Every row gives one point. Each copy is the shape, with its points in the same order, turned, moved and blurred by noise. Is it also mirrored, or only turned?

Shape, 6 rows:
[[ 82  22]
 [-24 -71]
 [ 19  -4]
 [-34  38]
 [-37   4]
 [  0  22]]
Copy 1, 6 rows:
[[ 95  21]
 [-36 -39]
 [ 22  10]
 [-17  67]
 [-29  35]
 [ 12  47]]
Copy 1 is: only turned
Copy 2 (6 x 2):
[[ 94  28]
 [-16 -53]
 [ 27   6]
 [-21  46]
 [-27  23]
 [  6  37]]
Copy 2 is: only turned

Shape, 6 rows:
[[ 21  21  34]
 [ 45 -31 -50]
 [-23  14  16]
 [ 55  21  -8]
 [-21 -14 -27]
 [-15 -82   9]]
Copy 1, 6 rows:
[[  3  13  29]
 [ 50 -46 -42]
 [-36   2  -3]
 [ 46   9  -3]
 [-20 -26 -41]
 [-26 -95   0]]
Copy 1 is: only turned
Copy 2, 6 rows:
[[  2  20 -44]
 [ 60  41  36]
 [-30  27  -9]
 [ 43  50 -28]
 [ -9  35  36]
 [  8 -41  49]]
Copy 2 is: mirrored
Copy 3, 6 rows:
[[ 52   1  41]
 [ 15  62 -30]
 [ 12 -22  32]
 [ 67  26  -6]
 [-15   2   0]
 [-41  59  48]]
Copy 3 is: mirrored

Shape, 10 rows:
[[-22   8  -9 -38  -5 -17]
 [ 67  -8  -3  42  48  -1]
 [ 32 -56 -30 -36  23 -13]
 [ 34   8 -21  42  29  27]
 [-43  46  39  24  55  33]
 [-14  -4 -26  61  71  24]
 [-39   4  66 -20   4 -10]
 [-47  13  41 -24  -1 -59]
 [-56 -26 -17  -5 -25  -5]
 [ 33 -27 -80   5  35  -2]]
Copy 1, 10 rows:
[[-16 -26 -27 -18   8 -29]
 [ 85 -20  20  27   5  24]
 [ 42 -62 -29 -17  56   7]
 [ 46   1  -7  39   1  33]
 [-36  -7  43  20 -49  33]
 [ 20 -45   1  64 -28  57]
 [-45 -26  47 -10   7 -30]
 [-34 -49  20 -12 -14 -69]
 [-44 -39 -34  32  31 -25]
 [ 63 -47 -66  22  18  30]]
Copy 1 is: mirrored
Copy 2:
[[-15   9 -29 -26  20 -25]
 [ 50 -26 -66  73 -10   3]
 [ 57 -42 -39  -3  26 -65]
 [ 26  -4 -46  77  29   4]
 [-35 -28 -33  35  43  73]
 [-13 -47 -39  90  52   2]
 [-27 -21   7 -18  -1  36]
 [-63 -15 -24 -36 -17  -4]
 [-35  -1  17  -1  43 -48]
 [ 34  -8 -71  48  56 -68]]
Copy 2 is: mirrored
Copy 3 (10 x 6):
[[-17   5  -5 -29 -27 -10]
 [ 73  15 -30  17  48  -9]
 [ 45 -41 -49 -44   4 -13]
 [ 41  14 -14  25  40  24]
 [-30  37  67  15  51   2]
 [ -9  -2  -9  33  95   3]
 [ -8  -5  64  -3  -7 -48]
 [-40  16  37   4 -27 -72]
 [-44 -38   0   9  -8  -1]
 [ 21 -10 -86 -21  41  19]]
Copy 3 is: only turned

Shape:
[[-33  10 -12  -5 -45  26  55 -23]
 [ 13 -14   4 -22  19  20 -25  -1]
 [ 48 -12   5  60 -36  -6   9  -7]
 [  2  39   1 -15  25 -47 -12  38]
 [-22  21   1  -2  20   4 -23 -23]
 [ 35 -21 -13  -1  32  24  27 -17]
 [-39 -16 -10  -1 -56 -12  13  31]
 [ 44  16  67 -10 -33  -4 -26 -17]
 [ 38   8 -15 -18  21   6  -1  24]
 [ 44  29 -13 -14  24  34  -5 -18]
 [-41 -14   9 -11   2  30  -2  49]
 [ 16 -12  50  14   8   4 -19  20]
 [ 45   4  28 -22  -8  -7 -24 -23]]
Copy 1:
[[ -4   1  -6   3 -95  40  16 -33]
 [ 23  -5 -24   5   1  19 -22  12]
 [ 61   7   6  81 -52  -1  30  -1]
 [-26  35  -1   5 -14 -48   0  26]
 [-14   9   4  12   0  17 -19 -24]
 [ 47 -17  -6  -5  -4  12  33 -19]
 [-13 -17 -26  29 -93   0 -14  21]
 [ 56  49  39  26 -27  17 -47  26]
 [ 22  22 -27   3  -2 -12  23  16]
 [ 35  41 -15  -1  18  23  21 -22]
 [-34 -11 -22  11 -33  35  -6  47]
 [ 23  -2  25  31 -10  18 -15  38]
 [ 51  35   6  12 -12  -1 -28   1]]
Copy 1 is: only turned
Copy 2 (13 x 8):
[[-14  11 -38  -3 -34  48  38 -23]
 [  1  -9  15  -6  36  22 -33   0]
 [ 21 -42  23  30 -44 -17  -4 -30]
 [-19  37  29  15  41 -43   9  11]
 [-23   1  -6   8  45  10  -4 -36]
 [ 28 -41  11 -32  18  15  10  -2]
 [-47  12 -12  37 -34  22   5  24]
 [  6  26  47  -3 -23  -1 -54 -53]
 [ 29   3  21  -2  29  -4  -5  18]
 [ 52   1   3  -9  38  12  -9 -23]
 [-36   7  24  27  24  56  10  25]
 [-16  -8  65  11   8  13 -22 -18]
 [ 15  10  22 -19   3  -9 -49 -29]]
Copy 2 is: only turned
Copy 3, 13 rows:
[[ -6   3 -27 -10 -44  33  48 -46]
 [  0  11  15 -30   9  36 -24  17]
 [-34 -26   8  57 -31   8 -25 -13]
 [-46  65  26 -29  14 -19  -8  15]
 [-41  18   7 -37  22  40 -11 -29]
 [ 11 -11  -6  11  38  27   1  10]
 [-32 -10  -6 -37 -63  -9  18  -5]
 [  1  32  55  13 -42  48 -45 -12]
 [ -7  29  -7   0  18  21 -13  38]
 [  2  34 -23  11  33  58 -23   7]
 [-46   1   8 -49 -23  38  38  38]
 [-24   2  51   0 -15  41 -14  23]
 [ 13  31  27  -1 -11  32 -44  -9]]
Copy 3 is: only turned
Copy 4, 13 rows:
[[-14 -16 -32 -33  37  36  54 -37]
 [ -8  17  -8   5   5 -11 -30   0]
 [ 31 -59  24  26  -4  21   3 -45]
 [ 77  29  -8 -10  25   3 -18  20]
 [  8   9 -20  -4  54  11 -35 -10]
 [ -6 -12 -11  27  17 -40  13 -16]
 [ 21 -27 -33 -48 -11  54  14   5]
 [ 10  16  72 -13   6  22 -25 -33]
 [ 30  25 -12  22  -4 -18  -3  -4]
 [  5  33  -9  37  24 -18  -6 -39]
 [ -8   7 -30  -7   5  38   2  49]
 [ 10  -8  38  13   7  16 -22  21]
 [ 13  16  38  -9   5 -11 -28 -36]]
Copy 4 is: mirrored

Shape, 14 rows:
[[  3  13  19  29  41 -33  20  12  30 -46  38]
 [-15 -11 -51 -43  15  13 -10  39  22  35   8]
 [-18  12  -4 -14  19  17 -16   3 -13 -45  -2]
 [-10  19  -6   6  36 -11   6 -20   7  31 -52]
 [ 14  31   8  41   9  -4 -27  -6  20 -13 -11]
 [-37 -55  21  25 -12  14   1  31  -4  13  24]
 [-24   6   9 -19 -31 -26 -15 -43  28 -52 -19]
 [-36  33  11  31  12 -13  -7 -16  -4  -2   2]
 [ 46  -2  85 -11  28  15 -13  18  35 -21  10]
 [ 11  56 -47  -6   0 -55  20  36 -15   7 -45]
 [ 12 -65   8  13  -1   7 -21 -44 -72  51  -3]
 [ 27 -11 -23  27 -33  19  83  -8  17  31 -16]
 [ 33   1  20 -20  26  11  39 -24  39 -19 -13]
 [-25  28  20  -5  16  14   6  12  -9  36  30]]
Copy 1, 14 rows:
[[-11   0  67  27  10  17  12 -41  48 -14  -6]
 [  9  32 -11 -35  36 -10  15  51  39  20 -21]
 [-41  37   0   5   6  14  -3   1  13 -23   5]
 [-28   6  12 -23  19 -41 -18 -22  -6  31 -50]
 [-17  19  28  12 -21  11 -43 -28  22  17 -32]
 [ -8 -39  14 -42 -37  25  17  23  24   7  21]
 [-17  56 -10 -18 -38  12  24 -63  10 -17 -29]
 [-39   9  23   4  -9  11  -1 -32   4  40  -7]
 [ -4  30  95 -46 -14  32 -34 -13  20 -46 -21]
 [-16  54  22  36  -5 -85  14  12  21  30 -40]
 [-21 -46  -4 -30 -35  25  12  45 -66  11 -55]
 [ 76 -17  11  -8 -11 -49  -2 -12 -25  12   4]
 [ 26  21  40 -20  27  -8  -9 -40  -5 -36 -23]
 [-16  17  46 -26  11  16   2  16  -5  50  10]]
Copy 1 is: mirrored
Copy 2 (14 x 11):
[[ 41   7  40   8  62   3   3  31  12 -35  21]
 [-34  12   7 -31 -30  -3   6  20  64  16  47]
 [-28  25  18 -20  29  14 -15  14   0 -14 -10]
 [  5  -8 -11 -10  31  -5   0  -9  59  41 -29]
 [ -3   8 -13  43  28   7   0  22  15   5  -8]
 [ 10 -28  45  -5 -44  25  19  41  -1  10   4]
 [-25  -3   7  12  27  13   4 -27  20 -66 -35]
 [ -6  -2  37  24  38  -5  10  14  19   9 -29]
 [ 54  52  14  29  13  53 -49  -2  19 -16  18]
 [  7  43 -37 -26  23 -80  36  -1  40   7 -11]
 [ -6 -53  11  -9 -46   0 -32 -42 -39  60  -1]
 [ 25  -8 -24 -26   7  33  88 -33  13  20  26]
 [ 29  21  -2 -17  47  43   1 -35  32 -11  19]
 [ -6  25  52   7   2   4  16   9  30  42   9]]
Copy 2 is: only turned
Copy 3:
[[-20   7   4  26  10 -16  12 -21  37 -40  63]
 [-18  35 -58 -32  38  34   6  16  28  13 -24]
 [ -7  49  13 -16  -1  11 -25  11  -4 -26  28]
 [ 15  37  19 -30  14   8  -5 -59  35  28  -5]
 [  2  24  23  39   3  -7 -33 -21  36   9  12]
 [-43 -32   3 -23  36 -25 -13  18 -10  -9 -15]
 [-25  21   2   2 -65  14 -36 -37  -2 -27   5]
 [-22  25  25   4  -7 -19  -5 -27   6  27  24]
 [  1 -22  37  -8  -4   0 -16  23  88 -57  18]
 [ 58  70 -45  10  -5 -23  21 -42  13  13  -4]
 [ 37 -65  16 -58  30   8 -50 -11 -26  50   3]
 [ 27 -23   8  28  30  35  52 -40 -17  -1 -46]
 [ 13  -1  21 -10  -4  49  18 -33  42 -45   8]
 [-16  10  15 -23  11  -8  26  22  27  31  14]]
Copy 3 is: only turned
Copy 4:
[[-18  38   2  34 -57 -39 -24 -29 -18  28  47]
 [ 33   8 -41 -17  -9  21 -18  45  38  38  34]
 [  6  32  -3 -26 -36  -2 -29 -14   4 -15   8]
 [ 16  39  -8   8  43  -5 -21 -33  24  33 -12]
 [ -4  66  -4  37   5 -26  -9  -8  -1 -20  15]
 [-16 -38 -22  43 -18  29 -20  19 -11  -9   9]
 [ -5  29  43   4 -37 -20  20 -18  54 -13 -15]
 [-35  33  20   7  12 -12 -29  -9  -1   4  10]
 [ 61  41  20  51 -43  19   6 -40 -42 -10  40]
 [  1  50 -28 -36  17 -50  26  10   0  68 -21]
 [ 40 -64  -6  12  57 -28 -42 -10  -7 -45 -10]
 [-14 -20 -59  22  32  -6  59 -46  27  20  39]
 [ 32  27  -4  15 -22   0  12 -68  23  16  44]
 [ -1  13   9  -7  20  25 -22   9 -20  20  45]]
Copy 4 is: mirrored

Shape:
[[ 20  52  -5 -10   4  -4  11  13 -73  -1   3 -10]
 [ -3  65  43 -17 -26 -18 -39   2 -53  -6  -2  -4]
 [  7 -10  -1 -21  23  30 -23 -12  59 -17  10  11]
 [ -1  47   8  -2 -12 -23   4  23  -2  30 -17  46]
 [-17 -31   5 -27 -30  21   0  51  29   7   7  -1]
 [ 24  53  41  -7 -39 -49  -8   6 -43   8  36  10]
 [-12 -40   4 -22  32  -3  35  15  49 -30  -6   2]
 [-24 -58 -16  19   0   2  25 -59 -22  23  19  37]
 [ 39  32  13  -2 -43  -8 -32  27 -50 -29 -11  25]
 [  7 -61 -18  77   9   6  37 -41  17  14  -8  22]
 [ -9 -42   7  39  19  41  61 -40 -12 -11  34  79]
 [-31 -21 -54  52 -16   4  43 -39  14 -20  38  36]
 [ -3  38   9 -24   4 -47 -57  42 -57 -13   2  30]
 [ -7  -4   0  -5  32  40 -23  41  28  15  25  -3]
 [-50 -18  -3  49 -16  23  35 -46 -11  -8 -19  30]
 [-29 -31  29  23  27  12  -9  47  53 -21  18 -10]]
Copy 1 (16 x 12):
[[ 18  51   7   2   6 -15  -3 -30 -60  23   0  11]
 [-11  58  43  10  28  14  -7 -46 -17  32  14  32]
 [ 38  17 -26 -58  -1  44   9   4  33 -28 -20  -1]
 [  0  46  -2  -9  15 -30  15  28   8  11   4  48]
 [-24  -3   4 -42 -27 -14   1   7  32 -19  -7 -32]
 [  8  49  26  18  15 -33  10 -60  -2  15  27  52]
 [ 16  -1 -13 -51 -16   2  30  10  15 -54 -68 -11]
 [ 32 -74 -40   0 -22   8  27  -2  -9  12 -22  44]
 [  9  61   5  33  -1  -9 -46 -22  -4   0   6  28]
 [ 55 -70 -45  33  10   8  43  34   2 -42 -14  18]
 [ 42 -54 -45  -6 -47  18  22  28 -36 -52  -1  71]
 [  3 -29 -93   9 -28  21  59   2  -8 -28  -5  37]
 [-24  59   2 -21  43 -30 -48 -38 -13  17 -16  43]
 [ 10   5 -15 -70  16  16  -5  11   1 -27  20 -28]
 [ -6 -45 -29  33 -16  44  34  36 -18 -13 -18  39]
 [-20  -9   0 -53  26   5  17  -5  14 -76 -13 -22]]
Copy 1 is: only turned
Copy 2, 16 rows:
[[ 19  -9  11  -2 -46   0 -69  65  26 -22  24 -20]
 [ 29   8  34  -8 -72 -15 -80  34 -18  12 -12 -38]
 [-10  16  25   2  38  20   1 -26 -17 -18 -17 -32]
 [ 11 -13  27 -33 -40  -2 -24  27  22  -2 -48  12]
 [-55  15  -8 -19 -28  -5  24  -9  -5  -7  -6 -36]
 [ 39  16  29  -9 -60 -64 -48  48   9   8  -9 -13]
 [-56 -31  32 -17  35 -10  12 -12 -12 -31  14 -10]
 [  5  14 -15 -46  31   7  -1  19 -29  18  48  54]
 [ 29  -9 -17   0 -58 -19 -44  53 -28 -23 -31 -34]
 [  0 -31 -13   6  45  17  30  25 -28  31  24  65]
 [ 17  14  19 -24  21  21  39  36 -43 -37  42  74]
 [-22  20 -14  17  24   0  -7   6 -16 -16  19  93]
 [ -7   9  17 -39 -36 -24 -82  72 -13 -10 -43 -40]
 [-41  32  29   3   9  35   8  22   8  -1  -8 -41]
 [ -8 -17   6 -10 -17  33 -12   2 -47  10  29  73]
 [-74   7  48  17  11   2  26  12 -31   9 -12 -25]]
Copy 2 is: mirrored
Copy 3 (16 x 12):
[[ 44  58  -8   2  14 -17  26  29 -38 -35  30 -20]
 [ 16  60  22 -34   8  -8  10  -5  -8 -32  43 -62]
 [-25 -23   1  -2  34  46 -15 -13 -22  11 -36  -5]
 [ 17  58  18   9  21  -9  31 -20  25  11  -3  -6]
 [-11  14  25 -21  -3  46  -5  45   7  38 -11  21]
 [ 57  50  38 -29  -1   3  24 -17   4 -43  42 -16]
 [-17 -27  17   8  17  57  47  35  -9  11 -49   8]
 [-27 -38  18  33 -36 -23  36 -14 -34  -4  16  44]
 [ 38  73  36  -5 -27   0 -13   5 -26 -25  -7 -42]
 [-15 -51  20  95 -29   8  21  -7  -7  -3  -7  30]
 [-23 -15  55  72  -8  17  52 -28 -75   5  -3  53]
 [-45   2  -1  64 -24  36  29 -18 -19 -44  -2  70]
 [  9  68  41 -42  18 -45   4  18   1 -45 -12 -28]
 [-17   1  23   4  58  27 -27  33 -11  19  -6  10]
 [-57   6  16  67 -35  15  49  -8 -24  -5  23   5]
 [-32 -17  58  16  40  61  -1  45  15   0 -21   2]]
Copy 3 is: only turned
Copy 4 (16 x 12):
[[ -1  42  53   4  -1 -27  12  15  -8  32  -6 -26]
 [-60  42  47  -1 -44 -46   9  14 -10  28   3  -4]
 [-11  -7   8 -39   7 -15 -34 -57  16 -14  -6  60]
 [ -8  16 -12  -7 -19 -75   3  10   3  18 -29  19]
 [-12 -17 -27 -29 -23 -14   2 -21  57 -35   4   0]
 [-10  29  49 -37 -57 -75  37  20 -12  23  23 -11]
 [ -2 -35   4 -27  37 -34 -15 -25  18 -60  -9  31]
 [ 37 -56 -18  15  -7 -20  41 -34 -45   0  27  33]
 [-17  33  24 -29 -60 -25  -8  28 -23   2 -24 -17]
 [ 66 -70 -13  23   9 -35 -29  -1 -45 -26  15  38]
 [ 68 -18 -20  -6  16   2  44   6 -48 -30  10  69]
 [ 56   3 -35  14  18 -32  -6 -30 -61 -48  38  31]
 [-70  30   9 -52 -17 -51   0  16 -21  43   1 -33]
 [ -8  -6  -6 -26  15   3 -34 -15  52   8  24  30]
 [ 16 -20 -19  53 -15 -37   8   0 -54 -37  -2  47]
 [-20 -25  -6 -30  28 -20 -36   7  38 -49  30  41]]
Copy 4 is: only turned
